Rows are points. Each copy is the shape, with its points in the same order, stretched, turned, moved and blurred by noise. Some copies are also mirrored. Which?
In the rows, 128 means zero.

Shape:
[[118 136  82]
 [146 169 174]
 [101  92 110]
 [141 172 178]
 [ 81 128 102]
 [127  85 109]
 [122  63  95]]
Copy 1:
[[ 88 133 103]
 [181  94  88]
 [ 87 107 145]
 [176  81  89]
 [ 85  85 100]
 [ 91 129 151]
 [ 69 137 179]]
Copy 1 is: mirrored
Copy 2, 7 rows:
[[127 144 102]
 [124  81 207]
 [ 91 120  76]
 [132  80 201]
 [126  98  75]
 [ 76 149 105]
 [ 65 153  76]]
Copy 2 is: mirrored
Copy 3:
[[141 123  66]
 [ 72 189 132]
 [153  98 110]
 [ 66 187 135]
 [123  92  82]
 [167 120 115]
 [191 103 112]]
Copy 3 is: only turned

Shape (7 x 4):
[[197 162 164  98]
 [113 180 174 130]
 [115 126 145 133]
 [125  89 126 140]
 [199 169 182 154]
 [ 68  84 106 123]
 [ 95 122  62 161]]
Copy 1 (7 x 4):
[[196 166 194  92]
 [140 162 166 163]
 [134 114 138 130]
 [129  93 115  99]
 [229 131 195 136]
 [ 69 106  93  92]
 [124 109  40 128]]
Copy 1 is: only turned
Copy 2 (7 x 4):
[[130  93 134  66]
 [ 83 149 137  79]
 [120 140 128 135]
 [148 125 114 173]
 [ 82  75 132  91]
 [164 178 123 182]
 [129 158  67 173]]
Copy 2 is: mirrored
Copy 3 (7 x 4):
[[221 145 181 114]
 [132 157 205 104]
 [136 126 138 143]
 [143 106  98 145]
 [195 143 175  67]
 [ 97 109  95 183]
 [ 92 169  70 124]]
Copy 3 is: mirrored
Copy 4, 7 rows:
[[192 138 170 163]
 [150 186 136 120]
 [129 134 132 106]
 [124  99 125  91]
 [217 146 122 146]
 [ 66 111 130  73]
 [ 77 108  81 136]]
Copy 4 is: mirrored

Shape, 12 rows:
[[ 37 143 114 153 112  83]
 [156 140 119  94 105 151]
 [222 104  74 114 157 116]
 [225 174 105  69 115 138]
 [ 76 195 129 168 138 123]
 [174 158 135  96 127 126]
 [168 177 121 132 125  96]
 [ 85 127 147 186 157 136]
 [196  87 113  98 195 103]
 [ 89 162  79 171 136 161]
 [ 64 122 121 160 147 126]
 [104 124 131 189 101 117]]
Copy 1, 12 rows:
[[ 94  67 162 107 119  71]
 [127 150 133  77 112 184]
 [232 133  82 110  93 178]
 [175 194 106  44  98 192]
 [102 131 139 115 157  64]
 [160 158 143  58 129 160]
 [169 153 135  75 118 109]
 [133 100 163 169 171  99]
 [242  96  93  94 141 186]
 [104 136 107 160 132 106]
 [115  87 144 133 150 103]
 [139 123 176 148 112 103]]
Copy 1 is: only turned
Copy 2, 12 rows:
[[ 49 119 126  97 129  90]
 [171 117  95 117 118 168]
 [228  89  91 171 138 100]
 [245 123  88 114  86 156]
 [100 158 166 116 121 115]
 [191 110 120 118  99 150]
 [176 123 127 133  82 108]
 [ 93 117 168 163 153 123]
 [214  54 129 154 158 106]
 [113 172 126 140 164 119]
 [ 81 116 144 131 165 116]
 [ 87 117 123 168 112 115]]
Copy 2 is: only turned
Copy 3 (12 x 6):
[[ 59 144 101 160  99  52]
 [155 147 113 105 106 168]
 [232 131  54 142 134 135]
 [214 188  98  98 126 187]
 [116 152 148 142 154  64]
 [178 163 110  93 119 140]
 [176 183 104 128 121  99]
 [130  84 144 135 139  62]
 [210  98  48  96 133 110]
 [130 125 136 172 172 110]
 [ 99  95 114 143 131  74]
 [131 123 133 164  96  76]]
Copy 3 is: only turned

Shape, 9 rows:
[[ 93 143 168 138 122  92]
 [125 152 132 153 130 143]
 [ 95 105 100 138 213 156]
 [153 147 143  93 110  84]
 [167 113 117 135 116 102]
 [140 140 115 107 152 249]
 [156 122 231 119 119 102]
 [103 100 140 127 112 109]
 [147 120 168 101 113  96]]
Copy 1:
[[100  98 168 141  98  94]
 [126 107 116 156 114 143]
 [109 124 129 161 221 140]
 [138 127 120  88 113  79]
 [164 144 107 141 127  87]
 [162  76  83 123 179 201]
 [153  43 120 142  91  29]
 [140 122 173 150 129  99]
 [147  97 134 109 118  69]]
Copy 1 is: mirrored
Copy 2 (9 x 6):
[[127 168 131 141 173  92]
 [ 97 156 120 131 136 150]
 [ 87  76 126  83 211 169]
 [183 158 120 132 110 127]
 [139 118 114 153 107 143]
 [ 78 133 153  41  90 202]
 [181 169 217 149 121 102]
 [118 121 125 126 151  96]
 [175 145 156 132 120 113]]
Copy 2 is: only turned

Shape, 11 rows:
[[ 93 100 107 146 151 123 145 127]
 [122 149  91 188  81 117 154 112]
 [ 72  98  19 149 110 115 166 161]
 [ 71 161 146  85  81 126 120  90]
 [169 184 109 133  94 123  97  79]
 [183 161 164 116 160 147 169 164]
 [152 111 124 130  91 174 153 127]
 [162 130 148 147 113  98 168 108]
 [ 53 132 195 127 162  97  75 111]
 [176 134 152 101 144  98 123 193]
 [165 158 127  83 135 125 104 104]]
Copy 1:
[[122 126 106 142  95 149 100 159]
 [179 126 128 168 108 162 171 101]
 [126 151  72 207 115 174 145 164]
 [110 149 146  82  80 126 188 128]
 [137 110 152 104 138 132 159  47]
 [159 148 155  69 180 123 115 145]
 [155  86 111 105 136 156 139 157]
 [181 127 108 111 113 110 121  96]
 [ 73 139 199 108  54  86 112 148]
 [113 142 145  99 190  71 112 152]
 [108 127 126  65 144 118 123  92]]
Copy 1 is: mirrored
Copy 2, 11 rows:
[[154 127 131 102 186 155 164  84]
 [163 113 112 176 188  96 178 136]
 [140 110  62 141 249 172 212 106]
 [ 87 119 100 174 112 136  90  70]
 [157 163 103 154 161  65  83 147]
 [211 184 115  99  88 153 149 165]
 [195  92  82 123 133 123 138 126]
 [153 143 129 114 120  84 169 130]
 [ 93 138 212 113 128 171  81  76]
 [147 171 123  72 113 162 136 199]
 [147 181  93  96 134 111  77 127]]
Copy 2 is: only turned

Shape, 12 rows:
[[147 134  87 136 117 118 227 118 139]
 [129 163 119 149  17 144 147 116 143]
 [150 159  83 148 153 124  97  50 128]
 [157  69 207 148 151 124 110 143 150]
 [139 148 129  55 154 113  92 120 152]
 [112  40 158 125 131 142 190  48 150]
 [112 139 202 159 140 142 167 142 150]
 [121 154  94 114 116 134  95 116 163]
 [123 140 129 150 103 132 128  75  93]
 [105 146  98 124 144 100 129 138 142]
 [141 159  82 151 137  56 179  90 132]
 [150 131  92  90 115 133  88 130  85]]
Copy 1 (12 x 9):
[[ 90  84 131 111 125 185 189 130 209]
 [ 93 104 104 168 110 152 219 111 101]
 [126 157  92 157 177 190 100 133 168]
 [135  51 117 154 112 121  68 144 115]
 [171 131 145 134 131 169  86  81 145]
 [ 84  16 147 122 201 207 112 120 135]
 [ 89  77 170 167 102  97 114 143 121]
 [111 142 118 130 130 172 121  89 119]
 [126 119 114 161 178 147 140 140 140]
 [114 135 130 109 137 139 125  97 169]
 [113 123 103 145 161 159 153 111 249]
 [187 139 103 116 150 162 128 129 140]]
Copy 1 is: only turned
Copy 2, 12 rows:
[[145 163  34 176 119 128 192  71 163]
 [199 194  64 112  40 136 143 125 216]
 [121 169 196 180  81 130 145  97 121]
 [152  15 123 161 129 129  41 157 160]
 [ 61 115 145 131  81  83  77 102 143]
 [128  41 116 218 102  70 181  99 221]
 [129  83  89 152 139 183  89 128 214]
 [115 176 137 128  88  96 107 133 179]
 [146 126 147 145  75 154 168 116 150]
 [ 92 157 107 149 120 121 135 144 148]
 [114 178  86 221  88 155 185  95 119]
 [125 127 138  80  82  95 131 120  95]]
Copy 2 is: mirrored
Copy 3:
[[127 122 116 193 145  85 166 138 176]
 [ 40 112 136 107 124  70 167 178 107]
 [138 162  74 112 110  81 140  68 135]
 [152 205 204 131 112 130 129 109 125]
 [ 94 126 130  99 103 164 167  82 175]
 [142 110 194 181 183  80 114  79 138]
 [ 92 212 178 150 162 100 176 125 140]
 [ 88 136 103  88 123 122 132 122 148]
 [ 97 139 121 138 127  95 147 102  86]
 [ 93 155 107 141 121 136 127 125 164]
 [105 166  86 184  97  76 138  95 182]
 [128  89  99 114  98 173 164 117 104]]
Copy 3 is: mirrored

Shape:
[[142 150 113  83 153  92 153 130 144 135 124]
 [204 130 178 171 149 165 148 141 113 137 174]
 [108 141 109 115 100  99 146 145 142 126  58]
 [145 132 198 133  76 165 164 102 138 127 149]
 [ 92 120 140 142 144 132 153 146 147  92 120]
 [193 132 163 127 153 100  86 139 133 113 150]
 [ 98 118 134 100 155 128 174 105   8 122 143]
 [100 122 144 153 123 144  68 109 111 150 124]
 [156 133 119 141 144  83 123 249 141 135 158]
 [ 95 145 138  78  90  90 167 166 150 128 122]
 [113 144 118 175 144  89 173 113 135 117 157]
 [114 148 113 133  71 133  67 112  99 102 132]
 [114 130 134 166 150 221 175 101 135 111 171]
 [183  83 117 160 109  90 152 103 152 124 171]]
Copy 1:
[[141 138 126  94 163 107 177 146 167 158 145]
 [199 148 142  91  47 175 137 203 166  78 159]
 [125 102  96 114 143 129 145  95 156 162  79]
 [136 159 115  75  35 149 156 132 124  88 149]
 [109 103 136 112 141 151 168 121 160  67 114]
 [143 125 151  49 104 147 104 200 201 129 153]
 [168 138 199 113 141  91 183 179  50 100 108]
 [105 120 160 118 123 162  74 152 117 125 152]
 [130  83  66 112 137 154 146 246 209 126  81]
 [ 86 122  82  91 139 119 198 149 144 141  95]
 [125 133 149 170 102 102 165 148 180  84 122]
 [ 87 150 124  99 113 113  54 161 112 115 105]
 [156 166 137 141 113 156 162 133 121   8 177]
 [159  92 113 120  53  73 121 151 187  96 180]]
Copy 1 is: only turned
Copy 2, 14 rows:
[[125 128 144 107 157 105 192 125  99 123 133]
 [154 158 149 136 118 177 105 189  81 138 149]
 [151 125 104 117 131  95 193 148 151 141  75]
 [147 124 132 103  73 198 174 180 132 156 140]
 [104 129  93 125 147 147 170 171 148  97 120]
 [144 137 168  90 158 118 111 165 115 116 136]
 [104  95 105 116 149 187 156 102  48 138  85]
 [126 114 114 108 125 127  97 112 164 156 109]
 [128 143 113 126 214  83 147 227 110 162 150]
 [103 111 109  95 155 120 227 176 137 162 133]
 [144 125 118 159 183 181 179 136 147 109 129]
 [168  93  88  67 141 132 126 116 169 155 118]
 [125 148  76 151  88 206 134 134 120 102 171]
 [174  79 153 154 131 153 151 169 126  90 157]]
Copy 2 is: mirrored

Shape, 17 rows:
[[109 146 123 100 130  79 177  84 121 201 118]
 [127 159 177 169 105  92  54 193 110  99 114]
 [130 157 157 128 153 131  63 211 126 103 139]
 [117 105 137 121 132 106 164 114 182 190 160]
 [134 140 140 116 107 149  57 182 148  50 107]
 [ 83 155 112 162 180 118 180 108 134 138 131]
 [173 105 120 180 143  78 143 102 147 166 125]
 [142 155 203 149 139 121  89 152 137  69 117]
 [142  93 131  84 114 169 140 152  77 109 151]
 [147 118 120 154 161  47 200 123 128 140 118]
 [140 137 155 164 114 118  62 145  83  62 173]
 [ 86  63 130 103 133 183 112  88  70 106 102]
 [112 145 101 164 121  81 193  91 161 173 157]
 [156 144 140 123 163 113 186  64 134 182 146]
 [145 112 138  93  59 220 140 135  84 110 103]
 [122  82 150 132 109 219 146 140  72 149 112]
 [101  72 181  98  85 176 167 129  95 115 131]]
Copy 1:
[[158 167 152 100 144 152 169 107 148 121  62]
 [ 92 206  61 121 111  89 108 210  72 134 191]
 [105 181  58 112 143 118 113 207  99 155 229]
 [121 113 167  86 136 185 154  94 120 102 128]
 [ 89 118  38 132  96  78  68 171  83 144 188]
 [178 149 193 147 105 144 184 145 159 125 145]
 [170 119 172 136 150 130 157 175  66  73 119]
 [ 86 148 110 123 143  85  64 212 124 127 179]
 [131 131  32 173 166 177 110 137 141 103 101]
 [214 114 138 105 120 157 175 198 143  60 104]
 [ 76 157  92 171 126 100 129 209 103 104 160]
 [120 109 108 223 159 170 109 128 100 179  37]
 [176 138 187 116  81 139 183 101 144  65 116]
 [162 123 198 132 192 136 125 141 178  84  77]
 [127 179  35 178 121 116  34  78 119 108  70]
 [140 183  97 201 154 172  82 102  90 138  77]
 [103 134  86 154 118 202  81  94 138 115  63]]
Copy 1 is: only turned
Copy 2:
[[139 175 174  98 194 171  86 122  68 162  90]
 [192  92  83 119  74 113 148 133 157 203 141]
 [160  67 107 123 104 139 153 136 169 174 206]
 [137 167 185 152 144 179 118  92  74 113 138]
 [139  95  56  90 110 128 178 110 150 122 174]
 [174 173 185 103 162 127  84 159 143 127 158]
 [138 163 111 185 144 138  57  86 120 157  90]
 [171  78  91  90  75 118 120 132 159 144 155]
 [ 67  87 152 118 157  87 133  97  93 132 150]
 [194 155 135 142 182 120  60 101 106 135 105]
 [131 118  80 110  58  60 101 112 139 196 171]
 [ 51 138 186  66 160  84 126  71 163 127 109]
 [169 212 153 148 154 140  82 134  62 131 119]
 [108 144 161 124 163 156  36 135  79 140 115]
 [ 41  81 136 107 154  86 168 144  79 102  94]
 [ 52  78 212 143 149  80 146 136 134 121 106]
 [ 87  96 201  97 127  86 159  99  82  95 108]]
Copy 2 is: only turned
Copy 3:
[[ 62 169 160 138 130 127 163 149 164  81 114]
 [153 181  53  85  71 109  89 125 118 165 142]
 [176 151  94  92  88 105  80 144 163 173 152]
 [ 81 142 162 179  94  77 125 162 139  63 128]
 [164 130  33 143  90 124  75 134 138 163 142]
 [105 126 136 122 172 113 119 174 121  41 117]
 [ 69 124 153 123 108  79 135  94 105 103 113]
 [177 177  67 145 105 113  98 106 103 116 132]
 [184 102 122 114  70 143 147 135 195 110 128]
 [ 83 131 132 127 141  72 173 131 138  76  79]
 [180 129  56  70  80 121  85  68 162 131 184]
 [173 119 134 155 101 190  94 130 146  70 105]
 [ 47 121 134 127 137  87 156 146 127  42 146]
 [101 143 190 154 148 109 167 107 135  69 138]
 [190 105  95 155  68 188 158 153 149 112 136]
 [200  96 151 130  57 165 136 177 136  89 101]
 [199 143 101 168  45 151 152 162 155  39 103]]
Copy 3 is: only turned
Copy 4 (17 x 11):
[[124 210 166 116 125  91  79 157 127 146 122]
 [194 113  64 178 164 177 142 110 147 184 126]
 [147 122  82 150 193 168 109  80 142 148 109]
 [ 62 180 184 119 158 136 119 176 115 116 158]
 [167  71  56 134 161 136 132  82 144 120 122]
 [107 177 147 182 147 110  87 111 133  91 132]
 [149 135 173 180 140 156 136 151  73 162 152]
 [197 123  80 163 159 176 128 101 136 106 124]
 [133 143 135  93 105 143 137  75 140 163 104]
 [148 151 193 171 151 137 111 115 117 133 161]
 [190 128  60 174 114 199 168  80 118 191 163]
 [138 139 113 108  49 120  73 119 144 140  71]
 [ 89 180 186 162 150 114 137 147 111 129 191]
 [122 206 180 143 137 117 122 151  83 113 125]
 [147 125 110 103  97  92 165  96 148 148  63]
 [116 144 148 133  88 119 127 114 164 151  44]
 [119 154 153  83  83 132 139 127 196 134 110]]
Copy 4 is: mirrored

Shape (16 x 12):
[[185 141 119 144 238 104 143 140 138 138 119 100]
 [ 85 163 113  89 103 175 158 138  91 162 167  62]
 [136 127 162 110 119 118 152  65 145 125 117 140]
 [187  67 132 140  86 113  77 119 138  75  91 150]
 [129 122 107 119 133 149  94 101  59 162 171  70]
 [144 141 128 122 243 179 154 153  89 161  62  70]
 [207 197 134  60 103 108 128  75 152 107 124 138]
 [161 126 177 111  91 110 113 155 160 147 132 136]
 [ 99  97 103 120  99 119  96  98 187 134 110 132]
 [134 148  84 127  96 101 125 134 187 115  86 147]
 [105 153 137 166 120 182 119 129 147 141 133 180]
 [178  57 114  99  76  97 158  77 124  73 119 190]
 [ 64 139 113  91 134 109  86 137  65 145 134 112]
 [ 87 186 150 162 140 135 130 141  90 116 180  85]
 [146 135 108 144 102 107 140 117 153 157 123 189]
 [117 158 129 102 208 157 111 160 111 119 198 106]]
Copy 1, 16 rows:
[[ 96 146  39 140 107  90 155  93 155 146 156  78]
 [176 103 168  48  34 145 162 103 168 144 153 160]
 [151 109 150 155 136 163 121 119 133 126  98 121]
 [163 103 127 153 222 117 150 132  56 145 120 161]
 [166  58 125  77 103 141 147  94 163 124 181 155]
 [ 91 143  46  89  55  80 147  28 174 141 123 121]
 [191 131 135 172 113 129 205  83 104 138 120 106]
 [176  96 153 141 136  75 102 128 107 147 150 132]
 [172 131 138 147 147 148  85 164 114  70 118 199]
 [164 187 131 175 113 144 144 135  79 125 131 179]
 [137 138 190 136 112 122 111  89 161 134 167 184]
 [143 125 161 145 208 173 154 119  50 157 101  99]
 [112  73 136  98  48 137 114 150 117  86 163 144]
 [112  90 174 108  75 130 168 155 182 170 151 149]
 [153 152 164 166 126 143 100 110  99 142 181 133]
 [ 98  96 129  70  75  79 165 131 197  93 169 100]]
Copy 1 is: mirrored
Copy 2:
[[ 76  33 101 190 120 101 189  97 147 147  86  79]
 [132 158  10 157 185 190 107 135  99 145 187 118]
 [168 131 146 138  82 116 107 130 172 158 123 157]
 [123 160 210  51  64 165  98 148 173 150 104 110]
 [ 79 117  96 169 196 211  81 131 108 156 163 131]
 [ 17  62  33 141 149 113 168  87 109 204 101 104]
 [157 152 114 158  72 131 125 206 194 133  46 119]
 [198 166 112 119 110 149  75 106 176 116  96  85]
 [145 166 157  91 123 144 142  79 119 132 133 180]
 [166 144 134  86  91 140 185 117 118 136  87 128]
 [184 128 154 105 187 120 130 135 122 169 166 123]
 [162 131 185  58  34 160 117 196 244 133 150 162]
 [ 93 117  79 119 168 162  65 131  59 113 150 157]
 [153 113 101 189 168 139  95 153  45 141 177  66]
 [204 106 150 108 132 153 145 122 174 142 116 140]
 [ 82  85  61 187 198 104 130 162 110  97 175  83]]
Copy 2 is: mirrored

Shape, 17 rows:
[[112 164 118  91 120 139 165 167 109 152 126 141]
 [104 114 100  76  96 127 122 161 167 177 155 194]
 [119 137 132 130 139 182 140 195 124 178 118 180]
 [ 59 150 131  81 101 125 117 163 194 146 172 100]
 [ 65 154 143 151 113 163  91  92 127 188 156 141]
 [174 163 137 111 100  93  95 134 189 117  81 116]
 [119 162 176 129 181 106 124 106 117  95 108 182]
 [163 197 186  96 147 146 120 181 163 120 163 187]
 [ 58  98 136 163 143 159 181 146 122 147 157 188]
 [100  91  88  98 131 142 129 117 133  88 112  92]
 [ 65 156 179 114 146 100 150 107 148  73  99 135]
 [ 85  91 195  92 166 152  96 148 166  75  96 177]
 [126 116 149  88 158 133 126 175 160 188 132 141]
 [ 70 162 170 145 145 123 121 132 126 158 153  84]
 [125 142 140 150  95 115  90 173  94 189 178  93]
 [136 118  89 144 110 122 113 103 154 163 182 140]
 [143 160  82 141 168  85 106 147 137  86  72 147]]
Copy 1 (17 x 12):
[[169 162 126 113 138 155 151 109  95 169 111 172]
 [113 116  78 122 155 129 184  78  84 127 113 205]
 [163 145  95 155  88 128 183 120  79 165 125 161]
 [ 90 118 139  86 129 143 123 108  47 125 127 149]
 [146 143  90 152 102 142  91 176  64  91 134 151]
 [123  53 166 158 146  81 103  78 134 136  84 150]
 [173 168 129 175 158  91  90 126  99 148 153  79]
 [134 128 117 159 143  86 121 118  47 198 134 143]
 [136 211  65 122  73 155 146 113  92 163 162 120]
 [ 85 111 149 118 145 118 155 140 162 109 118  94]
 [150 192 152 129 149 130  74  92  92 149 134  45]
 [125 125 120 177 161  89 155 108  72 129 138  12]
 [131  86 122 157 130 153 166 110  83 141 152 157]
 [161 137 136 117  95 156  75 154  67 128 166 114]
 [187  63  96  96 104 139 131 149  91 129 155 191]
 [ 83  90  88 136 117 105 116 141 137 114 145 204]
 [156 125 178 151 124  41 134  98 166 123 132 121]]
Copy 1 is: mirrored
Copy 2 (17 x 12):
[[119 165 103 121 141 158 203 113  65 148 150 125]
 [191 117 141 117  98 167 176 169  88 150 208 147]
 [128 175  93 159  95 179 192 145 106 147 161  94]
 [197 126 149 119 171 210 151 107  78 114 139 139]
 [156 125 182 146 140 171  81  75 159 180 176 123]
 [193  79  77  91 123 127 121 105 138 135  87 123]
 [100  87  90 147  42 157 108 101 132 160  92 156]
 [143  71  95 166  61 208 198 142  80 163 126  86]
 [106 201 123 166  78 197 115 136  99 161 158 144]
 [139 146  97 126 133 123  96  96  88 103 131 142]
 [ 89 116 105 104  93 185  96  84 111 114  81 162]
 [114  74  88 144   7 189 110 135 126  71  93 114]
 [166 143 129 141 106 166 211 118 115 132 120 117]
 [136 154 153 142 185 179 120  71 132 137  85 132]
 [156 156 162 150 230 147 143 149 128 174 134 114]
 [202 134 152 145 135 121  91 125 119 187 168 145]
 [151 112  27 128 142 125 115 117 118 132 109 187]]
Copy 2 is: only turned
